Each row of a before or after table is a point. One or more steps were done to the points. Then noise was added and the rows were shuffled. The steps act on columns, c1 being the first. What was done? A step turns or swaps two columns, mirrors them in a line or flattens them onto one, adds a multiple of one to another, or multiplies or shifts one. Angles are multiples of 10 degrees, from the lower column toward the higher: turns from -170 to 170, lines from 10 to 170 but not 90. Use the fewest steps. Two steps may share a column if one is a turn and the other turns, adds or multiplies; they go together, in the order done. Otherwise the lowest column goes first.

Before (8 x 3):
array([[-1.9,  1.8, -1.7],
       [ 5.1,  0.1,  1.1],
       [ 5.5, -2.3,  2.7],
       [ 1.0, -2.8,  4.3],
       [-1.1,  4.2,  4.6],
       [ 1.8, -4.1, -2.5],
       [-1.2,  4.1, -1.9],
       [ 0.3,  1.7,  4.6]])
After (8 x 3):
array([[ 8.8,  0.0,  1.0],
       [ 5.2, -3.0,  8.5],
       [ 5.8, -4.1,  3.6],
       [ 9.5, -2.3,  6.0],
       [ 2.1,  1.7, -4.3],
       [ 2.6,  4.2, -7.9],
       [ 4.6,  1.8,  2.1],
       [ 2.7,  4.3, -1.9]])
Steps: shift c1 by 4.0; add -1.5 times c2 to c3

Before (11 x 4):
array([[-4.3, -4.2,  0.7,  3.0],
       [-0.2, -4.2, -3.2,  1.4],
       [-2.4, -3.0, -0.1,  2.3],
       [-5.0,  2.8,  0.7,  2.0],
       [ 3.4,  1.4,  5.8, -4.4],
       [ 3.1, -3.5, -3.6,  1.2],
       [ 3.5,  5.2, -3.9,  1.5],
       [-0.6, -0.8, -1.6, -7.8],
       [-2.7,  0.0,  1.3,  0.7],
       [ 1.3,  5.1,  1.2,  0.0],
       [-0.1,  5.8, -2.4, -7.8]])
After (11 x 4):
array([[-0.6, -5.1,  1.7,  1.7],
       [-0.8,  4.4, -4.4, -0.3],
       [ 0.6,  4.1, -0.3,  2.4],
       [ 1.9,  0.9,  1.8,  2.4],
       [ 5.1, -7.3, -2.9, -3.0],
       [-3.3,  2.9, -5.0, -1.9],
       [ 1.5,  6.4,  1.0,  3.3],
       [ 5.4, -1.5, -1.6, -5.6],
       [ 2.8, -1.1,  0.3,  5.6],
       [-3.6, -5.2, -4.8,  0.5],
       [ 0.3, -3.4,  7.0, -4.3]])
Steps: turn c1 and c4 by 140 degrees; turn c2 and c4 by 160 degrees; multiply c3 by 1.3

Before (13 x 6):
array([[-3.6, -3.2,  0.1,  1.8, -1.8, -1.5],
       [-2.0, -1.7,  4.4, -0.8, -0.3,  0.5],
       [-4.4, -1.6,  0.3,  6.9, -3.2, -4.9],
       [ 6.6, -6.8,  3.5, -0.9,  3.2, -2.1],
       [-2.5,  0.1, -1.4, -5.4, -1.6, -2.0],
       [-1.6, -7.0,  1.6,  0.7,  2.7, -5.2],
       [ 2.6,  0.9, -3.3,  1.2, -0.6,  2.9],
       [ 0.5, -0.1, -4.3,  1.9,  1.4, -3.3],
       [ 3.3, -2.4, -4.3, -3.3,  0.4,  1.9],
       [-1.1, -4.2, -0.4,  2.8,  0.3,  1.4],
       [ 1.8, -0.5, -0.8, -2.3, -0.6,  0.0],
       [-2.5, -0.4, -2.3, -0.6,  3.1, -5.4],
       [-1.4,  1.8, -2.4,  0.1,  2.3, -3.7]])
After (13 x 6):
array([[-14.9,  -3.2,   0.3,   6.9,   1.5,  -7.7],
       [  0.9,  -0.4,  -3.4,   1.3,  -1.0,   4.5],
       [ -2.7,   2.8,   1.5,   0.6,   7.1,  -8.5],
       [ -2.4,   1.5,  -4.4,   1.9,   0.1,  -5.3],
       [ -1.7,   3.1,  -2.4,  -0.5,   0.3,  -8.6],
       [  8.0,   3.1,   3.6,  -0.7,   6.9,  -3.4],
       [  5.4,  -0.6,  -0.7,  -2.3,   0.5,  -0.1],
       [ -1.6,   2.4,  -2.3,   0.2,  -1.6,  -5.8],
       [ -5.4,   0.3,  -0.3,   2.8,   4.2,   2.0],
       [ -6.4,  -1.9,   0.2,   1.8,   3.3,  -2.2],
       [  5.6,  -1.6,  -1.4,  -5.6,   0.1,  -3.1],
       [ -0.8,  -0.2,   4.3,  -0.6,   1.6,   0.9],
       [  8.2,   0.4,  -4.2,  -3.5,   2.3,   3.2]])
Steps: add -1.5 times c4 to c1; turn c2 and c5 by -90 degrees; multiply c6 by 1.6

Before (10 x 8):
array([[ 2.4,  2.2,  0.9,  7.9, -5.2, -3.3,  5.5, -5.5],
       [-5.2, -1.4, -1.9,  1.6,  2.8,  5.0,  2.8,  0.8],
       [-4.6, -2.9, -5.0, -0.6,  1.7, -0.9, -1.3,  0.1],
       [ 2.0,  6.6,  3.8,  4.7, -2.2, -8.0,  3.4, -4.1],
       [-0.9, -2.4,  4.1,  5.3, -4.1,  3.8,  2.0,  3.2],
       [ 3.3,  1.2,  0.2, -3.3, -0.7, -1.0,  2.9, -1.9],
       [-3.3, -0.7, -3.4, -5.4, -0.1, -4.3, -0.2, -4.1],
       [-3.2, -0.7, -6.4, -2.7,  3.3,  1.7, -5.6, -2.5],
       [ 0.2, -5.0,  1.6,  5.8,  2.1,  1.8,  2.5,  1.1],
       [ 2.9,  2.9, -2.6, -0.1, -2.4, -4.1,  3.6,  1.2]])
After (10 x 8):
array([[ 3.3, -2.2,  2.1, -3.0, -6.0, -3.9,  4.1, -0.4],
       [-3.3,  4.2,  0.1, -1.1,  5.3,  1.7, -3.4, -4.0],
       [ 0.9,  2.0, -1.4,  1.5,  0.9, -2.0, -4.9, -4.4],
       [ 1.7, -3.7,  2.8,  3.0, -0.9, -3.8, -1.9, -5.0],
       [ 0.9,  0.9,  2.5,  3.0, -5.3, -5.2,  1.6,  0.1],
       [-2.4,  0.1,  2.9, -1.2,  3.2,  1.5,  0.3,  2.8],
       [-5.8,  1.8,  5.6, -3.7, -8.5,  3.7,  1.1,  1.5],
       [-4.3,  3.5,  3.3, -1.4, -5.2,  9.9,  3.8,  1.3],
       [-1.6, -1.1, -5.5,  2.9,  3.4, -1.5, -6.2, -3.5],
       [ 0.8,  2.1,  3.6, -2.4, -0.4,  4.6, -2.6,  3.1]])
Steps: mirror c1 and c8 in the line at 50 degrees; turn c2 and c6 by 120 degrees; swap c3 and c7; turn c4 and c5 by -80 degrees

Before (13 x 9):
array([[-3.7, -2.7, -1.6,  1.6, -2.4, -4.8, -5.7,  4.0,  0.3],
       [ 2.4,  1.0,  5.1,  1.1, -1.0,  1.6, -3.0, -5.3, -0.2],
       [ 5.5,  1.1, -2.3,  2.4,  0.8,  0.3, -3.9, -4.6,  2.5],
       [-2.0, -0.6, -4.6, -0.6, -4.4, -0.5, -4.8,  5.6, -0.8],
       [-2.2, -0.2, -3.8,  0.8, -8.1, -4.2, -3.0,  5.7,  1.4],
       [-3.3,  1.4, -2.8,  6.9, -2.2,  2.3,  0.7,  2.8, -0.6],
       [ 3.5, -1.5, -1.1, -0.1, -0.5,  1.4, -1.0, -5.4, -1.5],
       [ 3.3,  0.2,  4.5, -1.9,  0.7,  1.7, -0.3, -1.7,  1.6],
       [ 4.5,  1.2,  1.4,  0.9,  0.8,  2.8, -4.6, -1.6, -2.5],
       [-4.6,  3.7, -4.2, -1.0, -3.0, -2.8, -3.9,  0.9,  0.5],
       [ 0.7, -0.4,  0.7, -0.1,  1.9,  2.5, -1.6, -1.8,  3.1],
       [ 1.7, -2.7,  1.7,  0.1,  0.0,  3.1, -1.7, -4.0, -1.3],
       [-1.1,  1.5, -1.8,  4.3,  0.6, -1.7,  2.9,  3.3, -3.3]])
After (13 x 9):
array([[ 3.9, -3.0, -0.3, -0.1,  2.1,  2.1,  2.3, -3.9,  0.5],
       [ 4.5, -1.3,  5.2,  3.0,  1.0,  1.9,  2.9, -5.3, -1.1],
       [11.3,  1.8, -1.8,  6.0,  2.4,  1.5,  3.0, -4.4, -3.5],
       [-4.1,  1.5, -3.7, -1.4, -2.4, -1.5,  4.2,  5.2, -1.0],
       [ 9.1,  0.3,  2.3,  2.4,  2.5,  1.3,  4.7, -2.0,  0.7],
       [ 7.0, -2.2,  4.0, -5.1,  2.3,  2.8,  0.0, -1.8, -1.7],
       [-4.5,  1.8, -3.0,  2.1, -5.9, -4.1,  2.3,  5.8, -1.8],
       [ 1.1,  0.1,  0.2, -0.3,  3.6,  4.0,  0.5, -1.8, -3.4],
       [-6.5,  2.2, -1.8, 17.3,  0.3,  1.8, -0.4,  3.6,  0.9],
       [-2.1,  2.2, -1.0, 10.6,  2.6, -3.5, -1.8,  3.0,  4.3],
       [-9.9,  5.1, -1.7, -2.2, -0.7, -2.1,  3.5,  1.3, -1.9],
       [-7.6, -1.5, -2.7,  3.8, -0.6, -4.7,  5.1,  4.3, -1.9],
       [ 6.9, -0.5, -1.5, -0.4,  1.6,  0.7,  1.6, -5.5,  1.1]])
Steps: multiply c1 by 2; turn c2 and c3 by 30 degrees; multiply c4 by 2.5; shift c5 by 2.0; add 0.5 times c9 to c6; turn c7 and c9 by 160 degrees
